Every row gives one point. Each copy is the shape, with its points in the same order, stretched, turned, moved and blurred by noise. Say if it was mirrored as well.
In the rows, zero is written as 128.

Shape:
[[192 127 115]
 [114 177 163]
 [150 122 178]
 [197 170 121]
 [163 149 119]
 [105 151 135]
 [167  78 154]
 [121 184 108]
 [115  95 166]]
Copy 1, 9 rows:
[[132 134  70]
 [184 129 159]
 [173 163 141]
 [168 111  61]
 [140 122  96]
 [138 130 160]
 [129 178 122]
 [140 100 126]
 [134 178 174]]
Copy 1 is: mirrored
Copy 2, 9 rows:
[[176 162 215]
 [124 190 176]
 [198 194 153]
 [145 197 249]
 [134 164 201]
 [115 146 146]
 [212 150 119]
 [ 69 155 210]
 [178 145  97]]
Copy 2 is: mirrored
Copy 3 (9 x 3):
[[102  85 146]
 [120 134  55]
 [ 86 143  92]
 [ 99  75 103]
 [117  98 121]
 [137 132 101]
 [ 88 134 154]
 [146  98  96]
 [110 161 123]]
Copy 3 is: mirrored

Shape (12 x 6):
[[103 121 125 119 130 140]
 [145 111 103 127 101 134]
 [131 158 169 161 124 139]
 [ 96 123 103 123 153 117]
 [167 117 159 178 112 116]
 [161 135  97 116 131 125]
 [164 135  97 119 133 190]
 [123 178  96 113 108 139]
 [151 117 125 180 100 118]
 [154 106 114 118 104 124]
 [141 121 237 141 102 123]
 [ 70 107  90 209 164 144]]
Copy 1:
[[140 106 123 127 123 105]
 [121 141  92 139 137 150]
 [ 98 144 177  80  92 127]
 [156  95 145 155 150 112]
 [ 91 195 151  88 129 147]
 [161 136 120 148 133 181]
 [186 119  86 102 122 165]
 [120  78 127 140  94 171]
 [ 74 160 131  93 150 155]
 [128 158  94 151 133 145]
 [ 69 221 172  85  57  74]
 [122  77 152  65 210 100]]
Copy 1 is: mirrored
Copy 2:
[[120 131 118 131 127 116]
 [105 125 107 116 126 156]
 [168  99 145 105 128 117]
 [110 144 145 141 142 125]
 [142  83 119 109 137 174]
 [121 125 124 123 100 157]
 [110 109  95 131  61 117]
 [124 142 157  92  93 120]
 [ 99  86 117 112 146 168]
 [110 131 102 125 120 158]
 [219 112 109 105 158 141]
 [ 47  68 137 162 166  99]]
Copy 2 is: mirrored
Copy 3:
[[128 121 130 115 150 119]
 [145 130  96 146 111 137]
 [146 153 193 125 105  82]
 [ 95 106 114 125 159 124]
 [144 157 187 159  72 126]
 [124 145  76 171 112 123]
 [163 203  67 157 129 124]
 [117 128  66 120 122  79]
 [135 153 160 132  70 136]
 [135 115  95 157 107 130]
 [188 102 249 140 119  80]
 [ 90 185 188  70 125 172]]
Copy 3 is: only turned
Copy 4 (12 x 6):
[[138 169 104 117 118 134]
 [154 150 145 118 103 163]
 [129 105  95 101 166 132]
 [123 171 120 122 103 106]
 [135 101 149 125 177 149]
 [132 145 156  95  99 128]
 [209 158 120  90  94 132]
 [121 129 106  84  76 140]
 [152 108 151 140 139 158]
 [133 155 151 113 118 164]
 [ 85 115  91  98 236 173]
 [217 151 112 187 109  88]]
Copy 4 is: mirrored

Shape (14 x 8):
[[139 101 122 124 138 104 117 122]
 [ 93  65 162 103 145 144  59 128]
 [134 115 154 142 128 139  97 111]
 [140 184 109  75 123 156 108 121]
 [124 137  96  99 132 145 141  67]
 [134 102 147 110 166 106  60 130]
 [163 167  87 119 162 154 152 152]
 [147 101 138  89 128 111  93 170]
 [169 184  80 127 113 129 132 140]
 [146 152 111  94 139 136 121 102]
 [153 119 126 131 146 116 105 117]
 [ 45 154 106 134  81 151 143 182]
 [102  97 133 125 156  98  57 127]
 [ 68 157 180 139 127  95 191 217]]
Copy 1, 14 rows:
[[116  88 154 118 108 141 115 132]
 [ 76 112 159 137  43 128 122  99]
 [116 120 146 160  89 136 114 147]
 [143 171 140 151 167 157 196 115]
 [168 108 169 135 101 180 181 141]
 [ 96  98 183 141  86 105 107 113]
 [120 150 139  87 163 112 185 140]
 [ 70 122 137 112 141 134 113 104]
 [153 139 108 140 196 151 180 137]
 [141 129 169 139 132 152 162 134]
 [120  93 164 137 108 128 120 147]
 [156 202  12 102 137 150 191  60]
 [118  92 159 146  69 113 122  93]
 [137 219  59  50 146  79  60  73]]
Copy 1 is: only turned
Copy 2 (14 x 8):
[[154 145 102 146 120 105 133 136]
 [249 128 139 109 175 155 126 133]
 [155 113 129 138 137 161 141 159]
 [105 160 147  99  82 142  96 205]
 [ 81 126  96  80 149 117 139 204]
 [221 153 100 143 106 141 113 127]
 [110 114 142 134  35  80 133 178]
 [210 182 149 173  98  98 113 139]
 [ 75 129 137 168  62 108 101 194]
 [114 151 110 109  94 130 132 190]
 [149 138  98 152 104 122 136 155]
 [ 93 104 235  89 172 128  47 116]
 [210 134 102 133 141 146  91 109]
 [ 90 189 236  92  92 115 107  24]]
Copy 2 is: mirrored

Shape, 15 rows:
[[123  97 191 118 187 156 176 224 136]
 [144 103 195 180 189 141 158 194 122]
 [ 69  61 181 131 114  74 102  99 117]
 [140 145 135 144  70 129  58  66  95]
 [169 153  97 211  91 185 120 132  86]
 [133  70 163  98  74  85 112  62 114]
 [187 147  83  78 128  89  38 101  90]
 [104  78 188  92 165 167 225 127 147]
 [ 90 183  72 126  52  62  91  77  66]
 [139 193 158 115  84  99  60  65 115]
 [ 99 105 141  76  54  83  70 115 145]
 [ 63  83 185 101 201 187 119 145 112]
 [123 142 228 141 163 170 178 184 120]
 [ 91  93 179 149 207 159 174 163 223]
 [120 123 122  75  41 123  40 118 117]]
Copy 1, 15 rows:
[[125 101 128 166 100 148  76 196 171]
 [152 102 118 143 121 124  82 221 128]
 [140  80 188 116 125 143 180 174 121]
 [187 135 162 123 161  46 205 133 125]
 [177 175 145  97 155  52  92 152 116]
 [107  52 180 115 110 106 176 109 159]
 [194  86  91  94  85  31 204  49 207]
 [ 71  66 140 163 110 185  81 146 129]
 [147 179 145  51 131  62 218 127 155]
 [168 148 129 129 155  41 229 146 115]
 [123 104 217 154  94  94 221 129 177]
 [171  91 122 170 139 182 142 158 119]
 [123 121 126 172 153 131  86 228 129]
 [134 106 124 194  75 168  99 204  54]
 [146 120 210 160 132  73 219 106 203]]
Copy 1 is: mirrored
Copy 2:
[[102 190  54 156  72 126 149 172  98]
 [130 164  90 150 109 144 156 196  96]
 [133 109 166 112  71 150 140 141 198]
 [138  44 140 103 154 158 151  92 143]
 [148  34 111 156 169 131 156 130  57]
 [145  97 155 134  98 170 113  91 193]
 [ 99  81  91 114 194 113 129  97 195]
 [114 177 117 144  52 129  94 112  93]
 [171  26 136  98 144  71 129  71 176]
 [145  90 130  77 163 141 149  68 160]
 [125 102 125 126  91 136 160  69 200]
 [ 54 134 102  83  68 136 133 161 109]
 [133 170  61 121  83 148 147 159  74]
 [ 81 204 150 147  94 109 158 129  91]
 [109  61  99 122 115 147 171  69 179]]
Copy 2 is: mirrored

Shape:
[[143  33 143  65  65 109  89 126 154 129 140]
 [172 110 109  98 120 156  97 168  52 197 111]
 [174 121  61 153 161 124 163 170 148 129 104]
 [145 146 105 202 133 134 195 113 108 139  98]
 [102 153 125 124 163  89 175  93 127  94  79]
 [174 148  77 176 124 108  99 147 119 135 142]
 [ 91 134 164  81 140 118 123 100 173  94 168]
 [ 68 140 123 135 127 110 199 145 174 106 143]
 [ 71 154 119 120  82 123 170  94 134  76 110]
 [137  82 136  76 114 141  48  92 171 165 139]
 [135  54 151 128  87 177  43 176 117 150 114]
 [ 43 113  90 114 153 111 177  73 130  66 154]
 [156  73 156  83 115  95  49 152 116 123 140]
 [131 133 124  94 126 132 206  99 144  57 165]
 [176 105 120 152 170 147 134 131 118 112 123]
 [155  82 129 181 115 106 143 156 123 173 153]]
Copy 1, 16 rows:
[[110 138 115 229 153 133 127  87 164 173 193]
 [ 53 152 202 143 110  91 124 145 130 128 163]
 [155 187 183 114 121 129  75 121 154 135  91]
 [156 144 148  86 119 132  80 167 134  71  99]
 [180 100 130 171 147 154  89 140  96 101  71]
 [135 123 201  92  85 134  96 125 172 127 133]
 [144  92  90 177 168 167 112  78 134 173 112]
 [178  99 122 139 202 169  75  99 149 148 103]
 [174  60 108 168 175 100  85 112 123 115 119]
 [ 83 132 113 197 112 148 115 108 177 206 147]
 [ 42 141 159 174 146 123 122  92 221 130 176]
 [232  67 113 150 208 131 134 100 151 155  76]
 [ 91 112 164 204 130 151 136  73 165 152 167]
 [201 127  97 138 159 105  97  78  96 148 115]
 [140 172 147 121 103 135 112 107 153 112  97]
 [124 155 185 115 130 178 114 136 180 121 169]]
Copy 1 is: only turned
Copy 2:
[[183 112  84 128 109 201 189  93  83 101 116]
 [164 149 124  34 207 179 112 127 115  91 174]
 [106 140 212  99 143 181  55 154 152 158  99]
 [ 77 100 171 113 138 159  77 130 242 148 110]
 [ 95 168 138 167  78 136 107 157 182 161 144]
 [152 127 124  50 181 164  53 156 157 183 100]
 [ 99 163 133 157  99 122 171 123 119 196 112]
 [ 29 119 178 151  69 141 133 134 173 199  98]
 [ 77  94 112 163 107 151 134 136 188 184 153]
 [189 127  73 109 133 121 127  83  83 103 120]
 [202  55  90  67 175 138 176 135 118 105 138]
 [ 95 131 183 173  56 140 167 126 173 235 174]
 [212 160  74  83 143 171 175 151  79 135 125]
 [ 61 162 218 184 130 194 170 120 166 219 121]
 [147 146 196 116 159 160 132 142 170 165 115]
 [122 106 143  71 121 179 127 112 177 138  75]]
Copy 2 is: only turned
Copy 3 (16 x 11):
[[114 142 177  85 137  81 116 174 169  97  72]
 [152  96  60 164 175  76 139 170 162 173 148]
 [146 134  54 125  94  97 203 106 149  88 126]
 [112 157  76 143  84 103 178  85 135 178 173]
 [126 150 134 137  87  83 100 103  68  98 174]
 [101 110  44 124 125 124 177 144 116 124 111]
 [150 105 174 111 117 160  83 113  85 120 110]
 [168 186 121  93  81 154 138 100 126 113 132]
 [ 97 176 149 118 105 144 104 127 113 106 165]
 [107 113 175 147 154 113 130 121 121 121  53]
 [122 114  75 130 166  90 100 147 187 170  60]
 [125 162 176  69 147 110  94  65  86  61 169]
 [119  80 113 102 152  78  73 193 123 112  85]
 [142 103 158 110  97 165 136 102 144  99 177]
 [134  71  79 128 117  93 139  92 140 135 141]
 [138 147  72  76 124  90 178 135 161 184 111]]
Copy 3 is: only turned
Copy 4:
[[ 35 105 164 107  63  99 148 199 146  63 138]
 [111  76 110 114 109 164 173 197  61  41 195]
 [194  99 139 108 101 118 125 168  45 172  85]
 [231 127 144 118 109 101  68 121  76 123 166]
 [166 139 120  42 118 152  68 101 143 166 127]
 [190  86 114 121 113  85 150 184 110 147 137]
 [ 50 111 160 121 154 149 109 104 193 170 111]
 [133 213 144 119 145 138  91  82 122 195  96]
 [188 207 138 108  89 157  63 105 183 132 105]
 [ 32  62 165 157  80 148 166 180 124 128 182]
 [ 80 123 209 151  96 168 249 190 101  31 209]
 [115 160 105 115  81 125  72  32 193 172  57]
 [ 49  71 142  67 119 115 199 198 169  73 141]
 [148 115 139 118 127 119  19 106 165 133  37]
 [144  48 165 118 122 104 132 152  92  96 120]
 [118  88 150 132 131  60 141 153  71 105 184]]
Copy 4 is: mirrored

Shape, 18 rows:
[[133 126 165 137 129 167 139 193  89 113 131 118]
 [ 95 135 136  58 153  80 152 137 124 159 131 122]
 [120 122 179 147  92 136 180 173  92 128 127 163]
 [128  92 104 107 154  89 141 119 128 142  93 145]
 [148 149 154  99 172  70 156 128 128 146  89 129]
 [141 122 126 113 145 138 165  65  96 122 168 100]
 [153 115 158 113 126 110 108 100  74 110 159 143]
 [129 159  85  93 180  87 133 142 126 157  75 141]
 [149  96 220 159 130 170 144 163 131 130 115 146]
 [119  91 171 163 132 153 173 168  88 110 134 151]
 [115 114 141 154 151 106 127 134  82 124 151 116]
 [140 169  96  84 177  90 141 114 109 167 111 173]
 [149 123 124 135 129  81 151 109 123  87 173 111]
 [123  96 190 144 103 165 135 135  87  75  91 133]
 [162  98 117 142  96  98 130  86  78 147 166  81]
 [154  90 119 139  88 138 109 106 125 101 179 116]
 [140 169 125  91 148  92 156 134 129 145  64 140]
 [ 91 121 178 192  97 159 123 138 116 115 135 136]]
Copy 1 (18 x 12):
[[ 72 195 113 166 108 109 114 145 143 165 112 171]
 [121 122 111 155  88  86 168 128 168 101  45  43]
 [102 200 133 124 107 157 120 146 174 101  56 197]
 [162 112 140 112 162  73 160 124 159 105 112 103]
 [175 122 112 120 112  98 118  76 156 119  80  45]
 [156 105  72 180  96 112 112 189  69  78 128 142]
 [150 166 134 167  88 124 174 110  70 112 123 157]
 [146  94 133  73 131  34 125  97 151 133  81  45]
 [123 227 117 155 105 145 109 137 193 116 156 176]
 [117 219 108 149 130 136 121 178 164 119 100 210]
 [158 182 126 143 107 112 140 172 106 161 103 141]
 [158 115 126  76 105  42 124  94 119  70  58  54]
 [152 138  93 139 148 159 153 154  67 122 130 111]
 [117 163  98 169 109 146 152 124 159 153 161 229]
 [151 106 173 168 116 137 131 171  49 130 117 158]
 [109 143 140 151 145 144 167 178  75 111 192 185]
 [145  80 118  94 113  83 114  70 170 120  72  63]
 [123 197 121 104  93 164 133 201 163 154 150 200]]
Copy 1 is: mirrored
Copy 2 (18 x 12):
[[181 132 134 123  64 112 126 118 137 192 120 125]
 [133 118 155  71 144 110  62 125  62 108 172 147]
 [193  74  91  88 101 148  99 119 129 180  90 135]
 [105 113 122 160 145 135  90 119  97  77 122 127]
 [114 109 133  90 106 156  94 110  39  96 124 124]
 [ 23 109 142  86 127  77 121 204 109 144 113  98]
 [ 46 141 114 136 117 127  75 186 107 188 111 130]
 [124 154 126 119 123 125 108  91  94  48 135 146]
 [179  90 128 137  99 132 133  89  72 221  64  99]
 [177  83  84 132  87 109 118 131 115 184  96 104]
 [ 93 140  85 125  95 127 114 138 111 175 157  95]
 [ 72 138 106  84 142 102 100 128  86  64 115 181]
 [ 63  94 134 140 102 166 114 194 110 154 164 123]
 [160 128 133 159 101 142  80 152 116 177  45  60]
 [  7 105 136 111 110 141 103 166 168 203 154 101]
 [ 49 114 167 185 133 152 120 184 163 199 129 125]
 [135 128 134  85 113 157  88 107  86  72  95 132]
 [169 141 101 128 131 162 120 117 132 209 101  70]]
Copy 2 is: mirrored
Copy 3 (18 x 12):
[[137 102 138 121 130 173  86  86 130 115 148 104]
 [117 177 126  82 136 141 210  90 140 162 132 153]
 [185 128 116 175 148 190  81  75 118 116 150 130]
 [135 161 144 123 151 133 187 111  98 164 102 139]
 [121 178 153  93 141 158 192 100  93 118 130 164]
 [154 134 134 149  86 171 174 145 135 153  94 134]
 [144 173 136 131  94 157 134 114 135 116  81 120]
 [ 96 168 182  92 166 124 225  97 118 127 132 138]
 [204  93 105 128 141 186  59  88  93  95 128 129]
 [167 114 120 164 155 200  82  94 124 134 110 136]
 [ 96 146 124 144 123 158 146 114 139 127  83 142]
 [116 195 171 108 158 145 226 107 137 102 116 133]
 [116 173 134 146 106 141 125 167 136 123 114 152]
 [186 107 157 149 104 167  98  71 101 150 106 146]
 [131 145 101 168  68 147 145 126  84 155 103  94]
 [162 133 119 151  89 116  92 150 130 130 106  97]
 [135 160 179 106 142 141 203  81  94 124 158 150]
 [161  90 111 171 123 142  90  91 136 110 111 153]]
Copy 3 is: only turned
Copy 4, 18 rows:
[[133 137 176 137 135 115 104  93  85  57  95 138]
 [121 142 114 167 119 101 138 117 139 140 146 182]
 [159 118 165 173 142 150 132  63 104  99  96 124]
 [131 161 138 137 141 129 106 110 177 183 105 136]
 [168 121 133 134 109 163  75  89 187 127 134 178]
 [106 113 101  69 113 110 184 110 115  85  71 137]
 [102 138 138  99  86 166 149 141 120  71  62 126]
 [109 113 170 144 124 111  61 126 203 166 165 160]
 [213 135 110 140 150 154  88  66 121  78  60 117]
 [142 138 158 145 164 134 115  60 126  94  49 122]
 [ 72 127 155 111 155 137 102 106 116 103  77 135]
 [103  73 157 140 105 129 110 144 207 145 144 148]
 [103 157 148  86 127 176 156 109 136  81 117 125]
 [139 154 134 132 111 135 105  63 109  88  63  89]
 [102 148 127  67 117 144 157 133  46 120  71 133]
 [124 181 132  80 132 142 184 149  85  93  93  72]
 [148 108 150 143  95 132  73  97 179 143 168 153]
 [104 109 123 149 172 135 102  84  84 113  97  63]]
Copy 4 is: only turned

Shape:
[[127  71 175 114 122 129  94  93 162 143  79  82]
 [ 81 113 168  93 178 136 169 150 116 162  67 141]
 [139 126  98 170  78 138 121 144 180 108  69 106]
 [ 96 125 100 146 143  93  95 135 139 122 109  81]
 [117  92  83 180 157 143 161  80 140 142  94  59]
 [115 130 142 172 168 191 141 158  99 119 170 161]
 [ 88  98 163 127  96 124  61 136  80  95 168  72]
 [112 112 110 165 185 134 102 118 147 155 136 125]
 [140  67 182 138 111  79 153 136 159 144 103  84]
 [157 173 153 138 122 168 106 183  81 161 147 117]
 [ 81 170  90 129  75 106 138  92 156 128 155  71]
 [163 152 186 139 105 173 152 152 170 185 152 162]
 [176 107 162 104  75  91  68 116  98 152 155 150]
 [140  96 117  82 115 134  75 161 133  68 114  54]
 [160 165 192 180 138  95 141 104 148 123 145 148]]
Copy 1 (15 x 12):
[[183 145 109 120 104  99 204  56 148 118 117 140]
 [153 120  63 199 167 146 140  88  83 102 127 188]
 [138 148  82 155 141 124 150  92 225  95  95 136]
 [104  75  90 112 105 126 136  85 143 106  86 112]
 [101 151  58  97  85  85 143  98 133 114  35 145]
 [ 40 165  65 157 124 191  96 140  97 156 167 150]
 [143  92 146  83  92 181 140  76 106 212 126 121]
 [ 49 134  83 122  90 121 138 109 111  93 129 109]
 [213 152  79  97 147 133 202 100 155 109 115  77]
 [ 89 163 129  83 191 201  94  98 121 103 170 180]
 [154  97 131  73  87 109  72 135 135 144 107 135]
 [135 222 120 122 168 180 122 141 139  93 224 150]
 [157 179 221  85 160 134 174 117 109 152 146 101]
 [171  71 105 101 113 203 183  91 163 147  90 178]
 [ 91 164  70  71 186 113 147 177 154 149 178  98]]
Copy 1 is: only turned
Copy 2 (15 x 12):
[[143 122 136 128 180  97 120  73 192 172 153 165]
 [116 126 105  60 136  75  95 162 145 119 151 151]
 [172 141 152 101  81 167  99  65 141 161  89 162]
 [168 178 140  91  81 105 144 117 204 152 119 140]
 [162 181 194 114 135  76 156  96 208  87 112 175]
 [182 124 148 166 119 130 130 196  97  88 162 156]
 [163 176 152 163 110 100 101 130 178 187 198 109]
 [190 134 141 140 135  98 176 149 176 111 120 155]
 [127 163 125 125 176 124  70 135 206 146 121 154]
 [176 177 122 142 126 123 141 150  69 171 122 139]
 [198 218 115 149  52  89  90  64 186 112 145  96]
 [193 118  92 196 166 148  79 133  77 127 122 141]
 [111 144 106 187 171 149 131  92 138 187 111  90]
 [120 179 142 127  76 108 109  98 177 235 165 191]
 [153 164  95 141 174 180 124 142 143  76 149 127]]
Copy 2 is: mirrored
Copy 3 (15 x 12):
[[191 110  99 102 158 153  78 161 103 196 146 125]
 [137 128 109 173 153 193 107  86 110 129  92 149]
 [103  89 134 148 157 135  65 141 176 128 202 103]
 [104 112 129 121 129 168  92 160 166 171 114 137]
 [ 98 119  89 173 163 155 103 212 203 139  96 123]
 [100 207 109 181 166 149 200 111 146 101 117 167]
 [143 146  90  41 148 133 173 117 117 214 102 133]
 [126 175 130 155 138 155 121 185 162 150 112 172]
 [174  70 112 145 124 191 128 183 101 159 137 122]
 [ 78 158 143 104 196 217 174 130 107 120 130 133]
 [ 93 142 132 150 115 141  90 170 197 176 103  56]
 [157 178 155 192 162 190 164 163 107 101 163 119]
 [175 123 131  51  90 144 132 176  71 144 123 116]
 [ 94  97 124  99 163 117  84 107  77 232 131 119]
 [138 170  88 180 106 182 169 193 117 123 190 158]]
Copy 3 is: only turned
Copy 4, 15 rows:
[[124  81 114  58  95 167 111 198  92 100 130  97]
 [157 177  88  21 210 191 121 156 111 105  77 107]
 [ 97  94 193 105  75 188 138  62  77 116 107 153]
 [ 98  95 144 122 181 165  96 131 102 111 120 133]
 [118  64  82 123 152 157 134 103  99  70 154  49]
 [131 165 193 111 193  60 145 121 111  88 117  69]
 [ 40 121 171 119 146 116  41 201 117 162 165  59]
 [145  95 141 101 201  88 129 143  99  71 112 118]
 [123 149 106 104 104 164  77 162  47 124 166 123]
 [140 119 213 142 158  93 132 153  83 220  55  88]
 [120  79 114 180 107 183  31  92 182 157 123 129]
 [209 144 180 119  81  82 122 129  91 158  52 141]
 [113 129 136 113  92  86 124 207  90 249 169 162]
 [ 44 142 178 142 110 176 129 190 107 100 101 112]
 [194 117 160 128 117  94 137 139  93 144 201 139]]
Copy 4 is: only turned
